Each point is reached from the start by the listed moves, each made once or not at all, plus a little noise. Say if it took an odd or an even number of moves. Then give how often each move was made.

Moves:
(1): [ 7.0 19.8 -7.6]
(2): [ 9.0 13.5 25.2]
(3): [11.7 -6.8 -1.2]
Start: [ 0.3  2.7 -6.0]
Points:
[15.3 36.4 11.6] -> even (1, 1, 0)
[28.1 29.4 10.7] -> odd (1, 1, 1)
[19.5  9.7 17.8] -> even (0, 1, 1)
[10.2 16.7 19.2] -> odd (0, 1, 0)

Moves:
(1): [10.6  1.3  9.2 -8.2 -2.6  7.5 -7.3  1.9 -6.2]
(2): [  3.4  16.7 -14.3  -6.7  -2.2  -7.7   0.3 -15.1 -31.9]
(3): [ -4.8   8.3   2.8  -8.0  -3.8 -13.6  -6.7  14.1 -10.1]
(4): [ 20.0   3.1  -4.4  22.3   6.1  -4.5 -16.4  10.2  -3.5]
(5): [ 5.8 31.3 11.6  1.4 15.6 -4.8 -5.8 -0.1 -2.4]
(6): [  4.1   3.6  11.5   7.4 -19.4   3.2  -5.4 -30.9  -3.8]
(7): [ 11.6  -7.1   8.9  -8.6 -18.6  -4.0  10.9   4.7  -3.6]
(8): [ 3.6  2.2  6.4  5.8 -3.0 16.1  5.4 15.0 -0.9]
(9): [-0.9  7.5 -4.9 -9.9 -2.6  7.8 -3.3  1.4 10.3]
Start: [  1.5   6.1   2.2  -1.5 -12.1  -1.7   3.2  -0.4  14.5]
Points:
[ 37.9  28.7  -8.4   3.0 -33.7   5.4  -0.8  16.0 -16.9] -> odd (0, 1, 0, 1, 0, 0, 1, 1, 1)
[ 33.3  17.8  -7.1   3.5 -28.6 -17.9  -3.1   0.3 -23.9] -> odd (0, 1, 0, 1, 0, 0, 1, 0, 0)
[ 45.3  27.3  33.8  -2.4 -58.4   8.8 -20.1  16.8  -3.3] -> odd (1, 0, 1, 1, 0, 1, 1, 1, 1)
[ 15.0  43.9  32.1  10.3 -17.5  15.1  -3.0 -15.7   7.3] -> odd (0, 0, 0, 0, 1, 1, 0, 1, 0)
[  6.4   5.7  15.4 -17.2 -34.4 -16.4   7.5  17.7  -1.4] -> even (0, 0, 1, 0, 0, 0, 1, 0, 0)
[ 48.5  31.5   7.3  -7.2 -54.5   3.4 -16.7 -29.2 -24.5] -> even (1, 1, 0, 1, 0, 1, 1, 0, 1)
